Each wall is flat, endless, passes through zero and stands at right angles to its row. A trip goes straight from one point to another. List the walls that it crosses, first one first.

Walls:
(1): 11 -2
(2): 16 -28
(3): -17 36
Trips:
-2 -55 to 36 -8 => none
1 -47 to -6 -22 => 1
-22 2 to -18 60 => none
-30 8 to -2 16 => none

Walls:
(1): 27 19 -27 -20 -34 4 20 24
(2): -5 -11 -25 -7 18 25 -2 -3
(3): 1 12 4 -24 28 -28 46 -3
(4): -10 18 -3 -23 30 2 -32 5
(5): 14 -23 -6 7 -2 3 11 28
Trips:
13 -32 18 8 -23 -7 28 -5 to -12 10 -12 1 10 7 -7 -9 => 1, 2, 5, 3, 4
0 11 -4 -16 -16 31 -29 -7 to 15 3 19 -23 40 -14 9 -1 => 1, 3, 2
1 6 -15 -2 22 -13 30 39 to -5 -20 -9 2 -3 3 -13 -24 => 4, 1, 3, 5
44 -27 5 14 -21 -26 42 14 to -35 26 23 13 42 10 -46 -34 => 1, 5, 4, 3, 2
-9 32 2 16 47 -39 -27 -1 to 13 20 -12 14 7 -11 -8 -36 => none
-24 3 -16 -12 13 -6 -5 1 to -1 -32 9 9 20 -28 -3 18 => 5, 2, 4
-15 -30 -2 43 6 16 -15 2 to 4 0 16 19 19 20 38 29 => 3, 1
-28 -13 60 -12 -24 11 11 4 to 5 27 12 6 19 -17 34 -21 => 3

Walls:
(1): -25 15 -17 -11 -12 33 -35 29 27 -13 -28 -22
(2): 44 2 -19 15 -5 39 26 16 -1 17 12 -8
(3): 31 -6 21 18 26 -9 -29 -10 20 21 23 34
(4): 14 -11 16 -3 13 -19 -9 24 11 -8 27 -2
(5): 39 -10 55 17 -22 -3 -21 -26 -11 -7 2 35
Trips:
6 -25 16 0 25 -24 12 10 30 16 -8 48 to 22 -29 -23 -36 -32 24 24 -43 -11 -42 -3 47 => 4, 2, 3
-41 -6 -10 -2 -18 27 -25 -23 -4 28 4 15 to 41 -11 -31 -40 -4 23 -41 11 -13 9 6 16 => 3, 5, 2, 4
-4 4 34 11 -24 2 -17 19 -16 -5 27 15 to -17 17 -31 -5 -14 9 19 13 13 -3 26 0 => 2, 1, 3, 5, 4
-11 21 6 -4 -13 38 23 -5 53 5 -60 10 to 20 -4 -25 1 -10 24 -8 16 1 -32 26 31 => 5, 3, 4
3 38 -54 -1 -43 -40 4 -51 -29 -17 19 16 to 17 0 8 27 -6 59 -34 29 -3 -16 -13 0 => 2, 1, 3
15 54 -1 -7 -34 -16 -27 39 25 -10 6 -11 to -6 -45 -1 -33 -33 -3 40 -50 8 10 33 40 => 5, 2, 3, 1, 4

Walls:
(1): 20 -25 -3 -24 -33 1 -36 -2 -16 11 -15 -24 -20 26 -38 -7 -27 -2 -22 19 -6 5 -9 -7
(2): 5 9 -6 19 0 -16 17 -7 9 -10 -8 -3 5 -21 -27 -23 26 -1 -23 -31 -27 10 -23 15
(3): -15 -13 -9 -20 2 -5 -5 9 1 6 -1 17 17 -43 9 -10 -14 -27 -22 -10 46 -10 14 -1
(4): -2 31 -23 -13 3 -2 -1 4 -2 -4 34 4 -9 -21 -51 13 38 10 -8 -4 9 17 -41 -4
(5): 14 -4 -34 28 -18 19 -5 5 -3 46 11 4 -14 -23 -19 29 -15 36 -3 22 -14 -9 60 33
(6): -6 34 24 37 1 -20 -30 -4 4 16 9 6 -13 33 -7 23 4 30 -19 14 29 -9 21 11
Trips:
-19 12 0 18 -10 -16 5 19 -8 -2 11 -16 -4 -3 15 3 -19 7 -7 -5 -20 -25 -11 30 to -7 1 -26 -19 -5 -42 17 11 -5 14 20 15 -7 -1 -20 9 -16 -18 -15 -6 1 -7 -36 5 => 4, 3, 1, 6, 5
20 10 -21 -23 24 16 1 -18 -48 -9 42 40 -15 12 -4 -21 24 33 9 -4 -7 2 -12 0 to -2 7 -32 7 -14 19 2 3 -9 16 6 -40 16 30 -11 -14 -10 -9 -25 -2 -10 -37 -10 32 => 5, 1, 6, 4
-28 5 -14 -21 6 -6 -39 13 21 -13 8 -10 27 -22 19 -5 11 37 -4 -8 10 -14 7 -24 to -8 -27 -30 -17 20 27 21 -24 0 10 8 17 5 -14 14 27 31 -20 12 25 5 3 -29 -10 => 6
-18 -10 20 12 13 18 -10 5 -5 -16 5 -2 30 4 -2 -22 -4 -3 -5 -12 45 -19 10 -37 to 38 3 24 27 -7 -3 6 8 19 34 17 35 -21 25 4 8 46 2 10 9 -32 -4 19 0 => 3, 5, 2
20 0 -11 20 -24 -16 -1 11 -8 -9 -13 -29 -5 -2 -8 26 33 -5 11 -9 10 -42 7 -8 to -11 29 18 -10 11 -22 17 31 7 -18 -5 -14 14 5 15 -16 -33 1 -11 -23 18 -4 -23 15 => 1, 5, 3, 4
